Each row is a point. Each copy is the shape, with its points in the same order, turned, moved and blurred by noise. Say if it was mirrored as well.
In the rows, zero is written as 128.

Shape (8 x 3):
[[156 160 167]
 [139 156 145]
 [160  58 137]
 [133 160  65]
 [147 158 106]
 [144 107 150]
 [143 126 108]
 [ 61 143 151]]
Copy 1 (8 x 3):
[[ 98  84 160]
 [112 100 138]
 [116 176 210]
 [177 125  91]
 [142 118 124]
 [ 95 134 171]
 [136 137 141]
 [ 69 141  86]]
Copy 1 is: mirrored
Copy 2, 8 rows:
[[174  95 137]
 [164 122 136]
 [106 107  54]
 [157 197 145]
 [166 149 124]
 [133 102  94]
 [139 152 116]
 [102  99 183]]
Copy 2 is: only turned
Copy 3 (8 x 3):
[[ 64 144 118]
 [ 93 129 120]
 [152 165  54]
 [124  50 116]
 [100  90 110]
 [119 154  94]
 [123 111  98]
 [140 147 185]]
Copy 3 is: only turned
Copy 4 (8 x 3):
[[ 68 115 120]
 [ 89 128 124]
 [146  68  64]
 [132 193 104]
 [106 160 107]
 [114  93 102]
 [126 132  98]
 [132 114 187]]
Copy 4 is: mirrored

Shape:
[[ 68 104  83 122]
 [108 108 143  96]
 [120 159  91 114]
 [164 170 179 154]
 [116 164  93  95]
 [ 49 186 163  58]
 [ 95 125 165 126]
 [112 161 141 129]
 [137 128 152 108]
 [128 129 148 143]]
Copy 1 (10 x 4):
[[ 96  98 153 108]
 [100 151 133 158]
 [125  97  86 135]
 [194 168  83 172]
 [113  90  86 151]
 [110  82 145 237]
 [139 146 148 164]
 [152 120 112 161]
 [124 161 106 163]
 [154 153 117 141]]
Copy 1 is: only turned
Copy 2, 10 rows:
[[180 115  90 185]
 [128 104 140 157]
 [159 116  91 110]
 [136 146 191  77]
 [148  93  92 108]
 [191  21 162 124]
 [146 109 172 156]
 [162 117 148 116]
 [118 118 155 126]
 [134 146 155 132]]
Copy 2 is: mirrored

Shape, 12 rows:
[[181 136 109 202 129 127 120 194]
 [119 140 109  82 156 117 128 153]
 [117 135 140 105 134 141 205 116]
 [162  82 183 176  89 144 169 155]
 [175  98 173 140 157 144 180 125]
 [113 143 115  75 149  99 110  80]
 [193 165 123 114  96 150 166 160]
 [162  87 104 151 139  73 128 137]
 [ 91 147 119  70 146 154 143  76]
 [161 150 107 161 114  90 142 188]
 [133  76 114  95 146  95 107 153]
 [112 135 186  76 152 115 150 100]]
Copy 1:
[[ 66 105  90 115 109  66  58 128]
 [106 166 105 151 162 107 157 130]
 [130 131 129 112 174 173 138 143]
 [144 106 150  91  78 134  73 149]
 [159 104  94 131 123 162  93 151]
 [119 194 123 184 168 146 148  87]
 [ 64  96 143 156 137 133 113 174]
 [ 94 181  81 128  89 129  95 113]
 [135 146 140 163 193 159 171  88]
 [ 54 150 108 115 128  94  83 152]
 [118 183  93 146  95 108 150 117]
 [178 169 141 161 172 150 131 138]]
Copy 1 is: mirrored
Copy 2 (12 x 8):
[[ 54 103  92  99 141 140  95 197]
 [140 107 107 120  84 121 132 105]
 [121 144 179 110 133 109 115  93]
 [ 78 181 131 101 192  97 124 160]
 [130 143 170  97 160  89 132 172]
 [176 124 120 155 107 159 156  91]
 [ 51 124 163  86 102 132 156 141]
 [127 144 100 157 120 135 109 184]
 [177 129 149 108 110 158 151  59]
 [ 56 109 105 142 116 130 105 162]
 [153 146  73 134 101 109 135 149]
 [160 117 155 139 154 105 169  88]]
Copy 2 is: only turned
Copy 3, 12 rows:
[[137 173  68 181  99  84  57 158]
 [172 134 150 110 141  89 144 158]
 [136 130 106  57 149 139 136 149]
 [ 81 140  73 113  58 142  89 117]
 [114  97  55  99 117 110 132 137]
 [169 124 157 135 188 111 179 117]
 [ 79 184  95 114 139  92 113 166]
 [172 162  87 149  94 106 143  99]
 [160 103 168  79 200 114 146 124]
 [149 198  92 154 110 112 103 170]
 [175 133 134 138  89  84 163 117]
 [135  82 134 103 152 154 175 148]]
Copy 3 is: mirrored
Copy 4 (12 x 8):
[[153 128 106  85 179  50  69 125]
 [153 148 154 166 118 111 114 163]
 [181  87 138 124 107 120 184 161]
 [126  86 127  69 189  74 172 123]
 [169  74 157 105 193 122 150 146]
 [141 161 143 173 118 176 135 163]
 [162 127 164  52 118  98 111 163]
 [143 149  94 128 201 110 114 184]
 [145 111 146 170  80 167 155 153]
 [174 163 114  89 153  63 105 151]
 [117 154 148 171 174 102 135 183]
 [166 129 171 156 135 155 182 128]]
Copy 4 is: only turned

Shape:
[[149 126 104 124  56 156 145 151  70]
 [153  93 122 130 115 125  95 105  71]
 [138 133 138 110  96 154 112 106 100]
 [190 153  86 122 138 119 116 142  84]
 [ 89 168 161 162 144  84 129 126 147]
 [140 130  70  95 115 143 126 115 126]
 [131 127  72 126  59 176  87  94  61]
 [ 69 108 142 158 144  92 133 124 150]
 [102 124 156 114 132  89 115 167 172]
 [190 158  87 150 134 190 110 134  93]
 [ 81 162 174  76 166  80 159 122 139]
 [101 119 149 121 163  99 205 134 150]
 [ 81 144 129 118 117  50 178 126 142]
 [ 46 128 133 118 152  96 142 165 108]]
Copy 1, 14 rows:
[[139 158 123  97 145 133 144 156  36]
 [145 125 109 100 112  95 190 128  94]
 [146 138 108 132 139 105 136 133  85]
 [ 87 173 156 103 104 112 174 116  86]
 [101  64 156 133 139 132 107 112 154]
 [138 191 146 123 131 119 153 134 122]
 [193 179 141  72 138  82 146 130  60]
 [132  72 139 117 126 154 133 142 169]
 [ 97 119  92 129 142 159 109 116 165]
 [132 182 166 132  67 116 145 111  55]
 [ 82 105 121 174 133 103  97 172 185]
 [ 91  92 137 176 125 159 137 186 162]
 [ 86  89 153 128 187 139 124 162 172]
 [111  99 130  94 117 145  97 184 166]]
Copy 1 is: mirrored
Copy 2:
[[158 170 110 156 132 116 174 143  82]
 [118 125 167 178 101 126 178 144 132]
 [141 141 163 157 125 127 139 110 115]
 [ 97 118 120 212 137 162 150 139  90]
 [161  64 129 158 107 139  65 146 151]
 [125 142 146 148 123 195 149 126  94]
 [174 186 179 167 151 150 191 154 112]
 [155  64 127 114  86 150 102 151 172]
 [157  58 103 138  73 157 104  87 133]
 [107 163 122 200 188 158 148 129 128]
 [129  35 153 116  99 147  59 114  85]
 [ 92  74 109  92  87 147  75 145 116]
 [158  73 118 123  65 161  78 169  96]
 [166  37 125  95 119 142 125 157 121]]
Copy 2 is: only turned
Copy 3, 14 rows:
[[114 112 194 108 180 148  91 129 125]
 [ 87 118 153 151 111 147  99 167 149]
 [106 130 146 135 147 125 140 138 144]
 [ 81 111 164 132 103 130  73  81 144]
 [164 129 112 113  72 185 171  91 148]
 [137 128 136 169 145 119  87 109 139]
 [ 98 137 203 183 181 143 105 145 178]
 [190 137 104 127  87 191 141 141 145]
 [172 169 113 112  85 152 146 111  90]
 [ 99 129 183 114 118  93  77 101 194]
 [140 126  45 110 112 170 165  81 110]
 [188  96  64  86 107 158 116 115 120]
 [178  97  91 133 113 206 138  92  96]
 [161 167  86 105 122 217 117 109 128]]
Copy 3 is: mirrored

Shape, 15 rows:
[[ 94 128 113 129 121 119 103 129  89 121 107]
 [120 146 166 206  87 124 160 181 101 167 186]
 [106 132  96 149  88 177 129 125 195 169 113]
 [100 110  81 145 133 111 142 161 207 104 125]
 [ 85 113 117  90 158 237 145  94 174 107  62]
 [103 137 143 139 155 117  99 112 163  95 128]
 [181 116 140 172 121 170 132 107  60 142  98]
 [128 195 122 117 134 127  98 169 140 142 124]
 [114 117 148  96 131 119 110 100 105  66 199]
 [158 123 116 129 128 193 111 185 167  65 132]
 [116 152 129  88 106 122 117 143 147 137 168]
 [122 102 103 174 158 126  99 162 129 138 167]
 [ 77  94 137 148 126 113 115 104 117 113 154]
 [124  41 182 171 105 129 119 146 117 124 163]
 [129 149  99 102 142 123 138 150 158 158 119]]
Copy 1 (15 x 11):
[[151 129 160 141  67 142 120 119 137 138 131]
 [126  93 131 146 159 112  99 109  58 104  65]
 [162  74 172  79 153 108 162  98 146 170 141]
 [160 128 124  66 122 126 169 169 138 193 109]
 [158 155 186  78 112  69 144  73 243 192 142]
 [ 98 136 129  84  87 137 119 126 151 172 135]
 [167 132 110 185 126 107  88  58 142 123 164]
 [142 117 161  88 132 192  93 121 150 132 115]
 [ 79 189 119 100  64 138 158  94 127 103 120]
 [183 158  98  33 125 115 115  97 163 128 115]
 [115 128 161  87 124 162 158 121 143 102 114]
 [147  99  83 117  94 149 137 106 124 158  81]
 [101 126 134 129  61 109 152 114 120 148 114]
 [114  98  74 132  83  60 139 120 120  98 106]
 [148 122 152 113 149 166 148 138 174 150 117]]
Copy 1 is: mirrored
Copy 2, 15 rows:
[[124 123 158 176 101 155 122 147 139 110  99]
 [135 119  74 133 132 113  92 104  52  45 101]
 [118 152 192 159 144 127 164 109  54 105 159]
 [ 44 153 132 174 114 125 181 144  96 126 156]
 [122 136 242 129  91 206 186 168 112  94 225]
 [111 134 145 147  70 111 172 137 132 115 139]
 [168 159 161  73 130 167 109 115 142  80 103]
 [159 130 116 154  82 142 142 114  91 166 142]
 [101  94 135 115  54  90  92 181 147 106 135]
 [ 60 120 151  91  73 179 138 113  77 144 161]
 [125 119 146 160  94 106  93 146  93 146 162]
 [ 90 190 120 144  75 146 119 131  98  97  96]
 [100 130 162 166  87 107 127 154 132  65 105]
 [ 71 137 141 131  96 115  83  82 135  34 122]
 [128 165 136 167 117 141 125 134 106 149 170]]
Copy 2 is: only turned
Copy 3:
[[ 99 118 119 121 110 141 110  88 124 128  98]
 [242 121 128 166 173 139 122  78 145 138  84]
 [161 182 159  86 142 169 123 140 121  78  98]
 [115 134 144 118 144 155 200 147 140  76  77]
 [104 135 146  62 123 121 117 161  50  26 167]
 [108 145  95 160 123 130 152 143  91 111  97]
 [156 131 124  96 159 143  96  71 103 162 184]
 [117 153 160 159 150  97 112 143 139 134  90]
 [136  94  33 165 114 118 121 141 145 103 130]
 [109 130 104 101 221  93 157 152 125  89 104]
 [141 136 114 148 109 104 125 141 179 104 103]
 [121 146 113 161 164 160 149  69 150  96  99]
 [139 114  68 145  94 165 135  85 123 100 106]
 [188 131  47 111 138 119 169  45 127 113 116]
 [125 140 176 135 124 117 142 136 152  95 125]]
Copy 3 is: only turned
Copy 4 (15 x 11):
[[130 135  63 173 114 152 136 118 107 142 116]
 [ 94  98 143 113 137 185 152  95 139 187  51]
 [105  55  58  69 134 127  99  87 132 134 149]
 [125  82  93 123 168 180  85 123 128  76 151]
 [148 114  26  78 158  91  56 143  50 158 206]
 [137 151  66 122 155 143 137 138 106  78 128]
 [140 149  98 144 104  69 113 118 140 209 104]
 [139 139 111 100  95 179 148  74 111 113 151]
 [115 143 109 145 119 128 145 183  45  86  83]
 [172 122 123  99 127 127  65  82  71  95 123]
 [122 111  99  97  91 160 153 136  89 103 123]
 [157  82 117 160 149 145 150 112 124 111 107]
 [117 115  66 155 155 147 139 163 102 122  98]
 [169  92  85 121 148 131 124 169 126 144  35]
 [126 110 107 114 106 170 133 117 131 128 182]]
Copy 4 is: mirrored
